Each point is reached from the start by the listed moves, each made once or not at all, plus a little noise. Is the number of moves made odd or even? Then give how often each move was made.

Moves:
(1): [54  8]
(2): [-1 44]
Start: [ 13 -35]
Points:
[14 13] => odd (0, 1)
[ 69 -28] => odd (1, 0)

Moves:
(1): [ 36  -9  -4   4 -22  -3 -16   1  12]
(2): [  0  35  -3   3 -13 -12  -7   4  16]
(3): [ 3 -4 47 11  9 -7 -5 -9  4]
(4): [ -5  -4 -10  46  -8 -12 -13  -8 -14]
(5): [ 16  -3  -9  10  50 -14  -3  14   9]
(6): [ -2  20  -4  11  11  37 -12  -3  11]
(7): [-1  2  0 13  1  4 46 12 17]
(8): [ -6  -7   4   1   0   4 -10  39   6]
(9): [-21 -11 -17  -8   3  -5  -8 -15  43]
Start: [-29  -6  -3 -17   4  11  -8  20  -6]
Points:
[-43  29 -32  11  56  25  -3  70  95] => even (0, 1, 0, 0, 1, 1, 1, 1, 1)
[ -5  30 -20  59 -27  28 -18  65  42] => even (1, 1, 0, 1, 0, 1, 1, 1, 0)
[ -2   6  32  59 -27 -15 -12  60  35] => even (1, 1, 1, 1, 0, 0, 1, 1, 0)
[ 12  25 -29  57  22  10 -69  67  34] => even (1, 1, 0, 1, 1, 1, 0, 1, 0)
[-25  34 -26  51  43  13 -54  67  22] => odd (0, 1, 0, 1, 1, 1, 0, 1, 0)

Moves:
(1): [ 17  -7  -2 -12  -4   2   4  -7  10   3 -31 -10  20   8   9  -6  12  15
  -1]
(2): [-7 17 -8  0  7 -4  3 11  3  4 -5 -5  1  8  8  6 -9  3 -6]
(3): [ -2   2  10  11  14   4  -2 -13  -2   6  -7   4  -2   4   4   4  -1   9
   8]
(4): [ -9 -16  -8   9  -4   6  28  -5   8 -11   4 -12   8   1   4  -1   5  -6
   6]
(5): [ 11  -8  -8   4  19 -12   4   9   1 -12  -2 -14  18   4 -10   1  -7 -19
   5]
(6): [  7   6   9 -20   9  27  17   0   1 -23  -1   2   9  -1  -7  -1  -7   0
   2]
(7): [ -9  -7  18 -17  -4 -10  14  -1   1   8  -2  -3 -12   8  -5   8  12  -5
   3]
(8): [  5  -4  17   7 -10   8   3  15   7   2  -1   6   6  -3 -14  14   2   6
  -7]
(9): [ -3  -2   1  -1   8   0 -10   9   9   0   5  -3   6  14   3  -9   8   6
  15]
(10): [ 4  5  4 -5 -6  6 11 -7  3 18 10 -3 14 -6  5 -3 -5 -1 -2]
(11): [  3   7   3  -8 -12  -3  -2  -8   9 -19  15 -20  14  -3   0  22   1  -5
  -2]
(12): [ 10   6   5   1   1 -22  12   1   9 -15  11  27  -1   0  17  -4  13 -18
 -16]
(13): [-19  -6   0  -1   6  -3 -10   1   0  -2 -15   6   6 -19   4  -1   2  -6
   1]
(14): [-21 -34  -3 -10   4  -4 -14  -5 -10   6   1  13  17  10   0  11  -2   9
 -14]
(15): [ -9 -21  17   1   6   8 -12   2 -18  11   6  -5 -14  -5  25   6   1  -9
  -9]
(16): [  6  -9   2  -1  11   2   4 -22  25  12   1  -2 -14  -6  -2   7  -2  -5
  -9]
(17): [  5  12 -13   3  15  26   1  -1   3   2  -4   0   7  10 -12   1  27 -24
   7]
(18): [ -2  -2  -2 -14  13  -6   6   1 -15  13   6  -8   3 -23   2  14  10  36
  -3]
Start: [-17 -11  12  -2 -16  21 -14  20 -20  14 -16   0   1  19  -6  -2  30 -14
   8]
Points:
[ -4 -56  61 -21  18  95  43 -12  14  23 -50 -19   7  36  -4  31  81 -35
   8] => odd (1, 0, 1, 1, 0, 1, 1, 1, 0, 0, 0, 0, 0, 0, 1, 1, 1, 0)
[-47 -76  32   8   6  14  -1   0 -32  12   0  27   9  28  47  13  46 -28
 -18] => odd (0, 0, 1, 1, 0, 0, 0, 0, 0, 0, 0, 1, 0, 1, 1, 0, 0, 0)
[ 19   4  43  -9 -15  17  20 -10  42  23 -21  -1  39  21  21  36  42 -10
 -27] => even (1, 1, 1, 0, 0, 0, 0, 1, 0, 1, 1, 1, 0, 0, 0, 1, 0, 0)
[ -7 -16  14  12  17  14 -11  15 -21   7 -25 -11  19  28 -11   2  23 -24
  20] => even (0, 0, 1, 0, 1, 0, 0, 0, 0, 0, 0, 0, 0, 0, 0, 0, 0, 0)
[-18 -61  31 -14  23  11 -14  -1  -3  23  -1 -22  43   1 -23  71  34  19
 -15] => odd (0, 0, 1, 0, 1, 0, 0, 1, 0, 0, 1, 0, 0, 1, 0, 1, 0, 1)
